Each point is reached from the start by the listed moves, each made once or not at all, plus a little noise. Is the number of moves made odd or even? Then give how often each move was made.

Moves:
(1): [40 44]
(2): [-53  50]
Start: [-1  8]
Points:
[-1  8] -> even (0, 0)
[-54  57] -> odd (0, 1)

Moves:
(1): [ 17  13  32  56  24  -9 -32   8 -40   5]
(2): [  0  26 -14 -14 -16  11   5  29  32 -18]
(3): [-13   7   4 -44  -6 -26  -5  10 -10   8]
(4): [-18   0  -2 -11  -1  -8  -8  -2  19  -2]
(5): [-16  21   5 -13  20   6  53 -26  -9  10]
(6): [-38 -20  -6 -25 -47 -19  28 -21  22 -57]
(7): [ 26   3 -14 -10   6  -1   7   0  29  -2]
(8): [ 14  12  -5  14  11  18   1 -30 -12  -6]
Start: [ -6 -16  19   4  16   4 -26 -15 -17 -27]
Points:
[-29   1  33  18 -22 -10 -28   0   1 -95] -> odd (1, 1, 0, 0, 0, 1, 0, 0)
[-17  14  19 -33 -23 -41 -21  15  16 -91] -> odd (1, 1, 1, 0, 0, 1, 1, 0)
[ 33  24 -14  -5  19  35 -10 -16  32 -56] -> odd (0, 1, 0, 0, 0, 0, 1, 1)
[-10  40   2  -7  33  41  31 -41  -7 -39] -> odd (0, 1, 0, 0, 1, 0, 0, 1)
[  1  21  41  26  64  -7  -6 -36 -19 -12] -> even (1, 0, 0, 1, 1, 0, 1, 0)
[-22   3  16 -34  21 -10 -41 -38 -22 -26] -> odd (0, 0, 1, 1, 0, 0, 0, 1)

Moves:
(1): [ -8  -5  24  -1  -9 -15 -18   4   9   4  15 -14   6  -3   7]
(2): [-16   0   3   3  -8 -18 -11   5   1   1   5  -5 -26 -17 -10]
(3): [ -4 -23 -11  -7   9  12   5   1   4  17   5   2 -12 -13   1]
(4): [ 12 -12  14  -1  -3  -3   8  -7  12  -2   0   6  -5   7  14]
(5): [ 12   4  19  -9  37 -10   2 -36 -17 -25 -17  38 -22 -15  -2]
(6): [  9  -4 -10 -11   5  -7 -18 -16   1  11  -4  13  24  -2   9]
(7): [ 12  -9  -2 -16  42 -12   9  23  -2   1 -22  20   8   2   6]
(8): [ -2  11   8  -2  -8  -7 -19  -5  -7  10   5  -8   5  10  -8]
(9): [ 9  4 11 -5 18 -1 -5  1 14 20 23 19  6  0 -3]
(10): [-13   1   5  25   2   1  -9   0  -3 -13 -18   6 -17  26   3]
(11): [  7  22   7  -2   1 -15  -7  13  -9 -17   7   5   3  22  11]
(12): [-15  10 -16  -7   7  -7 -21 -18   8   5   9  18  14  32 -19]
Start: [-6  9 12  5  4 -7 -4  6 -3  3  8 12  8 -2  5]
Points:
[-28  12  35  -9  54 -75 -95   1  17  40  25  61  26  47  -7] -> even (1, 1, 0, 0, 0, 1, 1, 1, 1, 1, 0, 1)
[-15  20  65   7  33 -45 -50 -17 -25 -19   5  40 -31  27  15] -> even (1, 0, 1, 0, 1, 0, 0, 1, 0, 1, 1, 0)
[-11  21   3 -21  46 -33 -36   5  -4  19   1  43  36  42 -16] -> odd (0, 0, 0, 0, 0, 0, 1, 1, 0, 0, 0, 1)
[-14   1  27  10  11 -32 -55   9  -2   6  15  27  10  31  39] -> odd (1, 0, 1, 0, 0, 1, 0, 0, 0, 1, 1, 0)
[-20   0  59  -1  71 -72 -44 -22   3 -24 -21  83 -33  31   3] -> odd (1, 1, 0, 1, 1, 0, 1, 0, 0, 1, 0, 1)
[  7   9  57  -2  62 -46 -53 -28  -2   1  18  82  -8  10  32] -> odd (1, 0, 1, 0, 1, 1, 0, 0, 1, 1, 1, 0)
[ -1 -25  40 -15  91 -40 -35 -18 -12  -1 -34  80  -3  -2  31] -> even (1, 0, 1, 0, 1, 1, 1, 0, 0, 1, 0, 0)

Moves:
(1): [  6  -2   7  13  -5   1  -8 -12  -1 -22  -3 -14  -8 -21  -8   1  -3  -2
   3   3 -11   5]
(2): [-10  -2  -4   3  17  12  -8   8   8  -5  -3   5   2  15   3  -4 -11  21
   5  -4  19  -4]
(3): [  4 -12  16   9   8 -11  17   5 -18  -5   9   7 -26 -17 -16   6  11  17
   7   9  -2   9]
(4): [ -7  10   3   3   6  -8  -3  -7   4  -9  14 -16  -1 -14   5   0  10  10
   3  -2   5  -8]
(5): [-5  0  6 -4  0 -5 12 15  9  8 -5 -6  4  0  9  6  6  2 -2 -3  2 -3]
(6): [  5  -6   0   3   0   6  15  11 -12 -12  16  -5 -14 -13 -20   2  22   0
   1   1   4   7]
(7): [ 9 -3 -5 23 11  7  2  7 11 -2 -8  9  3  2 10 16 -5  9 -7  1  5  1]
(8): [ -9  -1   5   5 -10  -4 -11  -6  -9  -7  17  10   0   6   1  -6   5  -1
   5  12   5  -5]
(9): [-12 -15   3  -6   0  17  11   8 -20   6   2 -16 -15 -27   7   1  22 -23
  -3 -10  11   0]
(10): [  0   1   3 -13 -14   7  -8  -8 -10   1  13  -1   5 -11   1  -2   8  -5
 -20 -19  -9  -2]
(11): [  9  -7   1   9  13   4   6   2 -11 -18  12  23  -1 -10  13   6   0  14
   6  10  14 -14]
(12): [ 22  -3   0  -9   2  -3  15  -6   3  -5  13  -5 -15   4  -9   5 -15  -6
  -1   1   1  14]
(13): [-1  6  4  1 -1  7  3 -2 -9  0  5  2  3 -4  2 -8  4  6 -1 -5  3  0]
(14): [ 9 -7  0  5 -2 -5  8 -6  8  7 -1 -2  2  6  5  2 12  2  0  6  0 -2]
(15): [ -3   6  -8  -8   5  -9  -3  -6  11  -7   1 -11 -10  11  14  15  -5   3
  13  -1 -13   5]
(16): [-27   4  13 -11   8   1  10  -7  20  22  -2  18 -13  10 -15   5   4   6
  -1   8   3  -2]
(17): [  0  -1   1 -11   6   7   9  17  -5  -1   7 -18  -3   8  -7  11  -2  -1
  -3   6  -2   1]
(18): [  5   6  -7  -7  -8  -2   4  15  -4  10   2  -1  -5  18   4  13  -3   9
   9 -14  -3 -11]
(19): [ 15  -2   2  -3  -3 -10  -2   5   4   2  11  -5  -9  -4   1  -7   3 -14
   2  -1 -11  -3]
(20): [ -6  11   2   0   5  -1 -12  -5   6  -4  -7   2  -7   2  -6  -7   2   1
  -8  -3   6  -3]
Start: [ -1  10   2   7  -7   1   3 -10   5  -2  10  -4 -10  -3 -19  -7   1   4
   0  14  -2  -6]
Points:
[-49  15  24 -30  15  22  46  23   7   9  27 -39 -65 -19 -36  20  52  -2
  -5   8  12  -2] -> even (0, 0, 0, 0, 1, 1, 0, 0, 1, 0, 0, 0, 1, 0, 1, 1, 1, 0, 0, 1)
[ 27   6  17  18   6 -27  19  -6 -11 -61  87 -37 -95 -22 -44  18  14  40
  50  18  -6   1] -> even (1, 1, 1, 1, 0, 1, 0, 1, 0, 0, 0, 1, 0, 0, 1, 0, 0, 1, 1, 0)
[ 30  18  26  -2 -20 -10  11 -27   6 -27  59 -47 -31 -53 -18 -12  18  -4
 -16 -16 -24  -4] -> odd (1, 0, 0, 1, 1, 0, 0, 0, 0, 1, 0, 1, 1, 0, 0, 0, 0, 0, 1, 0)
[ 14   9  35 -16 -11  19  36   4 -25 -37  74 -88 -70 -83 -41  -5  60 -30
 -35 -19  -2   4] -> odd (1, 0, 0, 1, 1, 1, 0, 0, 1, 1, 0, 1, 1, 0, 0, 0, 1, 0, 1, 1)
[  7  -3  13  14  50  45  52  21  10 -21  52  26 -49   9 -42  25  -2  52
  -1  33  44  -1] -> even (0, 1, 0, 0, 0, 1, 1, 0, 0, 0, 1, 1, 1, 0, 0, 1, 1, 0, 0, 0)
[  1   6  21   0   3  11  18   0  -5 -47  57 -45 -78 -37 -24  -8  32 -13
  18   3  13   6] -> odd (1, 1, 0, 0, 1, 1, 0, 1, 1, 0, 0, 1, 1, 0, 1, 0, 0, 0, 1, 1)
[-18  21  18 -13  52   7  55   6  38 -26  59 -16 -63  10 -27  25  28  64
  15  26  38 -15] -> even (0, 1, 0, 1, 1, 1, 0, 0, 0, 0, 1, 1, 1, 1, 1, 1, 1, 0, 0, 1)
[  3  -6  48   5  12   2  70   1   1   6  67 -19 -90 -74 -44  15  85  10
 -29  -5  14   3] -> odd (0, 0, 1, 1, 1, 1, 1, 0, 1, 1, 0, 1, 1, 1, 0, 1, 0, 0, 1, 1)
[ 25  18  29 -14  -9 -10  60  12 -27 -44  82 -72 -84 -44 -46  41  36  34
   7 -10 -26   7] -> odd (1, 0, 1, 1, 1, 1, 0, 0, 0, 1, 0, 1, 1, 0, 1, 0, 1, 1, 0, 0)

Moves:
(1): [  2 -19  -8   4   1   2  -8  -8   1   2  14  10  -5  -1   1  11  -2  -6
  -5  -2  -1   4   7   5   3]
(2): [ -7  -1 -15   5  -6   5   2  -5  -1 -11   6   1   2   4   1   4  13  -1
  -1  -1   2   0   4   4 -11]
(3): [ 13   3   1   0  32  -2   6  -5   6 -12  -4  13  -2  -7   3   5  -1  11
   6  -2   6  22   1  -7  -2]
(4): [ -7   5 -12   7  10  14 -17 -14  -3  -5   7  -7   2  10   0  -2  -6   5
   5   8   7   3   4   6   8]
(5): [ -2   8  -4   8   7   0  10   7  -5  -2  -8   1   3 -14   4   4   1  -8
  -1   1 -14   3   0  -3   7]
(6): [  0   8   1  -1  -1  -5 -10   3  -3   5   5 -15 -16  -9  -7  -9 -11  -8
  16  10   0  -1   5   0  -3]
(7): [  4   6   0  -4 -12   5  -7  10  -3  -3   6  11   4  -4   2  -5   5  -5
  -5  12   4  -1  -1  -4   5]
(8): [ 10  15   1 -12   5   5  11  -8  15   1   5  -9   0 -10  -8   5 -13  -6
   3  -1   2 -15   7  -3   3]
(9): [ 17   5  -4  -2  -6   3   5   1  -6   4  -3   0  11   9  -6  -4   7  17
 -28   3  -8  19   1   0   7]
(10): [ -4  11 -13 -12  15   4  -3  -3  -2  -2 -13  22 -10  -4   0  -5  -9  -3
   5   5  -5   5 -12   2  -3]
(11): [  5  -6 -11  -2 -18  16 -17  -7   4   7  -2  11   2 -12  19   1   1  -6
   8  -2   1  -4  -3   9   4]
(12): [  6  -2   3   0   7 -17 -14  -1 -14   3  -1  10  -2   2   6 -16   0   3
  -1 -10   6  -7  -2  -1 -11]
(13): [ -5   2  -2  -4  -1   2 -18  12  -1   4 -12   1   6   9   1   9  -4  -6
  -7  -1  -2  -5  12  -3   8]
(14): [-14   0   1 -22 -19  -1  17  -6  -8   6   5   2   3  19   5 -17   4  10
   3 -10   6   7   1 -13  11]
(15): [  0 -11 -10  -6  19  -7   8   2  -2   5  10   5   1   4   9   9  -8   3
  16  14   0  -4  16  15 -10]
(16): [  4 -11   9   1  -4   2  -2   0  -7  10  -1  15  -8 -10 -17   3  -6  14
  -8   4 -20 -13 -12 -14  -2]
(17): [  4   0  20  -3   1  12  17  -3   4  -6  -8   0  -6   9   2  12   7 -20
   2  -5 -19   8  13 -11   5]
(18): [  3  -8  -3   1  12  -2  14   2  -3   2   4   1   6   8  -7  -9 -15   1
   9 -11  -6   8  -2   1  -4]
(19): [  1  -5  -8  -2   2   8   4   0  -1   3  -2  -6  -7   0   7   2   1  -9
 -13   3   4  -1  -2 -16  -3]
(20): [-11 -12   0 -17  -7 -15  -8  -2   6  -3 -11  19   6  -9 -12   2 -20   4
  -1  17 -11   2  -4 -15 -10]
(21): [ -2  -4   1  16   5  -6  -3   0   1   7 -13   3   9   3 -16  -8   8  -7
   9  -9   6  13   4  -1  -6]
(22): [ -2 -10  -3 -19  16   2   1  14 -10 -15  -1 -14   6 -11  -5 -18  14  -3
   8  -9  15   3 -20  12   9]
(23): [  6  20 -13 -10   8   3  -4  12   2   8   5   2   5   4   1  -4  10 -11
   1   1  -6  -1 -15   2   3]
(24): [-4 -5 -7  5  4  3  8 -3 11 -8  8 -2 -3  6  4 -5 -1  9  0 -4 -7 -8 13 -1
  8]
Start: [  1   1 -25   5 -23  -2   2  -4  -7   5  -4  13   2  -2   2 -12  -8  -8
  -6  11  -9  -7  -4   1  -2]
Points:
[ 25 -46 -81 -19   9   5  -1   1 -21 -29   5  67  22 -31  21 -41  -5   1
 -27   5 -21  36 -13 -14   1] -> odd (1, 1, 1, 0, 1, 0, 1, 0, 1, 0, 1, 1, 0, 0, 0, 0, 0, 1, 1, 1, 0, 1, 0, 1)
[  4  -9 -66 -26 -18  -6 -38   9 -18  27 -27  92  22 -13  23 -29  -6 -39
 -12   9 -12  24  -7 -48   9] -> even (1, 0, 1, 0, 1, 0, 1, 0, 0, 0, 1, 1, 1, 1, 0, 0, 0, 0, 1, 1, 1, 0, 1, 0)
[ 15 -20 -37 -45 -45   5  33 -23 -15   0  14  55  13  22  -9 -28 -20 -17
 -44   5 -29  18  20 -56  -6] -> odd (1, 1, 0, 0, 0, 0, 1, 1, 1, 0, 0, 1, 0, 1, 0, 0, 1, 1, 1, 1, 0, 0, 0, 0)
[ -3 -34 -82 -50  29 -11 -10  -3 -20   5  -6  95   2 -38 -15 -50 -49 -11
  48  10 -28   4  11 -16  -4] -> odd (1, 1, 1, 0, 1, 1, 1, 1, 0, 1, 1, 1, 1, 1, 1, 1, 0, 1, 0, 1, 1, 1, 0, 1)
[  9 -17 -40  -2 -34  13  42 -10 -31  31  -7  39  13   9 -12 -25  -7 -12
  21   3 -62  29  23 -11  -4] -> odd (0, 1, 0, 0, 1, 1, 0, 0, 1, 0, 1, 0, 0, 1, 1, 1, 1, 1, 0, 0, 1, 0, 0, 0)
[-18 -62 -68 -19  -4  -5 -21 -10 -22  -5 -26  77  13 -23   4 -37  -1  -1
  -8 -12 -23  14  -5 -45   4] -> even (1, 1, 1, 0, 1, 0, 0, 0, 0, 0, 1, 1, 1, 1, 0, 1, 0, 0, 1, 1, 1, 1, 0, 1)
[ 25  16 -28   2  13  28  33  14   1  -3  -6  47 -12 -17  10  -1   6 -27
 -25  17 -61   5  -9 -53  20] -> even (0, 0, 1, 0, 1, 0, 1, 0, 0, 0, 0, 0, 0, 0, 0, 1, 1, 0, 1, 0, 0, 0, 1, 1)
[ -9 -12 -69 -13 -36  36 -25 -38 -21  23   5  42  -3  -4  20 -10 -19 -16
 -20   3 -17 -33  12 -28  18] -> odd (1, 1, 0, 1, 1, 0, 0, 1, 0, 0, 1, 1, 1, 1, 0, 1, 0, 0, 1, 0, 0, 0, 0, 0)
